Each row of a before or after table is a point. The points were changed in one or more steps. Then noise was added and the rows were shuffled. The steps act on columns, c1 being the first. Write out the steps. A step turns or swaps two columns, mirrors them in a line or flattens them onto one, adds a multiple of one to another, or multiplies or shifts one. Angles are multiples of 10 degrees, from the lower column toward the higher: turns from -170 to 170, lines from 10 to 170 but not 90. Use the fewest steps. Two steps may share a column if one is a turn and the other turns, adds or multiplies; they go together, in the order done. Otherwise the lowest column goes first.

Before (11 x 2):
0.023, 0.041
0.034, -0.005
-0.048, -0.087
-0.034, -0.044
-0.033, -0.040
0.027, -0.024
-0.042, -0.036
-0.044, -0.016
0.034, -0.057
-0.068, 0.034
-0.019, 0.044
After (11 x 2):
-0.016, 0.003
0.014, 0.012
-0.014, -0.015
-0.017, -0.026
-0.027, 0.051
-0.020, -0.064
0.013, -0.038
0.008, -0.004
-0.008, 0.067
0.008, 0.061
-0.013, -0.021
Steps: multiply c1 by 0.4; shift c2 by 0.020

Before (9 x 6):
-0.046, -0.032, -0.055, 0.073, 0.019, -0.047
-0.053, -0.032, 0.017, 0.066, -0.004, 0.038
-0.003, 0.008, 0.060, -0.055, 0.067, 0.020
-0.028, 0.027, -0.020, -0.046, -0.008, 0.024
-0.013, -0.004, 0.052, 0.047, 0.044, 0.001
-0.005, -0.057, -0.032, -0.045, 0.028, 0.003
-0.003, 0.019, 0.028, 0.005, -0.047, 0.032
-0.026, -0.017, 0.037, -0.024, 0.072, -0.078
0.013, -0.014, -0.039, -0.054, 0.045, -0.008
After (9 x 6):
-0.026, -0.016, 0.038, 0.001, 0.028, -0.078
-0.004, -0.057, -0.032, -0.068, 0.011, 0.003
-0.003, 0.018, 0.028, 0.025, -0.021, 0.032
-0.045, -0.032, -0.055, 0.034, 0.007, -0.047
0.014, -0.014, -0.038, -0.082, 0.018, -0.007
-0.012, -0.004, 0.051, 0.083, 0.018, 0.001
-0.003, 0.008, 0.059, -0.012, 0.028, 0.020
-0.053, -0.034, 0.015, 0.078, -0.001, 0.038
-0.029, 0.026, -0.019, -0.060, -0.004, 0.023
Steps: add 0.7 times c3 to c4; multiply c5 by 0.4

Before (11 x 11):
-0.051, 0.024, -0.035, -0.034, -0.058, 0.011, -0.046, 0.006, -0.035, -0.027, -0.012
-0.045, 0.040, 0.049, 0.030, -0.058, -0.014, -0.014, -0.031, 0.015, -0.019, 0.000
-0.013, -0.012, -0.004, 0.026, -0.084, -0.030, 0.016, -0.043, 0.032, -0.021, 0.051
0.024, -0.031, -0.056, -0.012, -0.011, 0.041, 0.020, -0.013, 0.019, 0.072, 0.042
-0.003, 0.018, 0.017, -0.056, -0.066, 0.031, -0.020, -0.029, -0.013, -0.036, -0.021
0.019, -0.055, -0.059, -0.008, 0.024, -0.015, 0.052, -0.013, 0.047, 0.038, 0.019
0.020, -0.041, -0.031, -0.023, 0.012, 0.028, 0.034, 0.038, 0.053, 0.030, 0.080
-0.055, -0.026, 0.010, -0.058, -0.037, 0.028, -0.048, -0.031, -0.019, -0.004, 0.002
-0.006, -0.038, -0.030, 0.074, -0.029, 0.020, 0.023, -0.022, 0.052, -0.026, 0.029
-0.038, -0.075, -0.037, -0.009, -0.068, 0.035, 0.013, 0.070, -0.003, 0.035, -0.028
-0.052, -0.028, -0.011, -0.016, -0.054, 0.038, 0.037, 0.019, -0.050, -0.004, 0.003
After (11 x 11):
-0.033, -0.037, 0.076, -0.016, -0.025, 0.043, 0.054, -0.006, -0.010, 0.075, 0.044
0.018, -0.022, 0.017, -0.060, 0.035, 0.029, -0.076, -0.028, 0.027, -0.002, 0.007
0.003, 0.027, -0.003, 0.032, 0.071, -0.008, -0.053, -0.034, -0.035, -0.020, -0.002
0.023, 0.035, 0.058, -0.036, 0.018, 0.008, -0.078, 0.002, 0.017, -0.029, -0.005
-0.011, -0.049, 0.064, 0.074, 0.003, 0.024, 0.006, -0.022, -0.044, -0.020, 0.029
-0.034, -0.058, 0.079, -0.030, -0.028, 0.034, 0.040, 0.040, -0.029, 0.032, 0.080
-0.018, -0.017, 0.094, 0.028, 0.059, -0.029, -0.005, -0.042, -0.025, -0.021, 0.056
-0.043, -0.066, 0.048, -0.008, -0.056, -0.014, 0.052, -0.001, -0.024, 0.035, 0.020
-0.047, -0.070, 0.054, -0.007, 0.029, 0.032, -0.007, 0.070, 0.027, 0.033, -0.026
0.032, 0.023, 0.015, -0.060, 0.070, 0.028, -0.024, -0.027, 0.003, -0.036, -0.032
-0.058, -0.012, 0.051, -0.014, 0.029, 0.039, -0.019, 0.013, 0.060, 0.002, -0.002
Steps: add 0.5 times c10 to c7; turn c1 and c7 by 60 degrees; mirror c2 and c9 in the line at 170 degrees; turn c3 and c5 by 140 degrees; add 0.7 times c11 to c3
